Each row of a before or after table is a point. The points were changed in one or more steps. Then noise was added and the rows were shuffled. The steps act on how far a point lies along the listed directions, d1 being the first. What was done? A step turns or swaps two directions, mirrors them in a line or flattens them onto one, adds a multiple of one to another, or multiplies one. Angles are multiples of 10 degrees, from the lower direction toward the higher: turns from -170 to 170, lines from 10 to 170 but not 90. Use the fewest steps. Two steps may share a direction if one is a turn and the other turns, adds or multiplies; they go together, in the order done. Otherwise the lowest direction goes first.
In the rows, zero is written as 128.

Directions:
(1): [154 143 170]
(2): [152 165 100]
(3): [166  94 116]
Before, 13 rows:
[[127 150 105]
 [126 157 193]
 [151  96 177]
 [196 115 143]
 [114  79 123]
 [145 122  98]
 [123  59 131]
 [178  94 147]
 [165 112  85]
 [157 120 140]
 [ 92 149 112]
 [173 114 129]
 [ 70 118 143]]
After (13 x 3):
[[172 114 149]
 [152 125 145]
 [ 85 117  75]
 [158  97 115]
 [144 105 110]
 [154 127 151]
 [141  93  94]
 [167 115 147]
 [121 140 138]
 [100 158 142]
 [102 159 147]
 [167  85 106]
 [165  79  95]]
Steps: mirror d1 and d3 in the line at 80 degrees; multiply d2 by 0

Directions:
(1): [ 93  89 107 107]
(2): [113 105 147 178]
(3): [ 90 166 106 143]
(4): [155 118  80 150]
Before:
[[131 166 154 174]
 [184 141 108 116]
 [113 179 143 147]
 [120 177 155 150]
 [181 163 127 116]
 [127 115 128 113]
 [146 134 143 111]
 [130 112 131 116]
 [161 116  91 132]
 [125 137 160 142]
 [130 151 141 164]
 [121 163 131 151]
 [149 160 134 119]
 [165  99 128 107]]
After, 14 rows:
[[133 159 108 181]
 [139 172 105 201]
 [212 122  94 122]
 [134 106 147 107]
 [120 189 106 175]
 [162 157 108 132]
 [168 108  96 131]
 [134 133 145 148]
 [211 147  93 131]
 [114 179  97 168]
 [162 121 138 113]
 [193  71 149  93]
 [102 201 100 170]
 [127 110 142 105]]
Steps: add -1 times d1 to d4; multiply d3 by 2

Directions:
(1): [105  90  72 118 144 121]
(2): [ 95 164 123 137 131  74]
(3): [123 103 134 197 129 125]
(4): [122 115 160 119 192 122]
(5): [184 112 122 125 129  84]
(6): [153 169  93 148 161 149]
Before (8 x 6):
[[173 148 123 127 121 180]
 [122 101 132 168 141 109]
 [141 122 120 128  95 165]
 [153 101 120 144 123  93]
 [102 130 131 110 151 117]
 [ 99 125 109 145 141  67]
 [143 124 136  96 128 150]
 [146 104  82 138 137 183]]
After, 8 rows:
[[173 149 122 115 120 181]
 [128 129 121 128  97 179]
 [135 105  84 148 136 193]
 [133  80 134 212 142  98]
 [ 90 141 134  97 151 128]
 [144 132 133  67 127 151]
 [202  80 118 163 124  48]
 [115 111 106 160 143  51]]
Steps: multiply d3 by 2; multiply d5 by 2.5

Directions:
(1): [149 155 109 146  81 121  67 140 133]
(2): [121 104 111 169 111 180 130  78 126]
Before:
[[117 126 121 126 132 134 115 115 119]
 [124 112 127 108 128 131 134 141 134]
 [109  77 138 136 161 171 168  84 139]
 [134 151 119 124 127 128 121 110 131]
 [101  96 136 118 189 132 223 113 122]
 [129 164 210  20 192   7 163 237 134]
 [119 110 139 151 130 157 154  98 122]
 [116 124 132 134 119 121 124 112 125]
 [100 115 134 147 134 159 158  97 122]
 [131 116 137 104 147 118 155 153 132]]
After:
[[120 105 147 110 161 125 146 126 135]
 [121 124 132 130 115 114 120 121 120]
 [122 114 134 109 148 134 161 144 133]
 [126 127 143 127 133 124 142 133 119]
 [125 111 129 109 128 131 130 138 133]
 [113 114 142 100 189 105 210 138 124]
 [133 150 121 122 128 124 118 112 132]
 [ 97 103 194  90 196 110 204 133 126]
 [108 138 139 127 136 123 142 122 124]
 [120 131 126 122 132 130 106 124 119]]
Steps: flatten d1 and d2 onto the line at 20 degrees
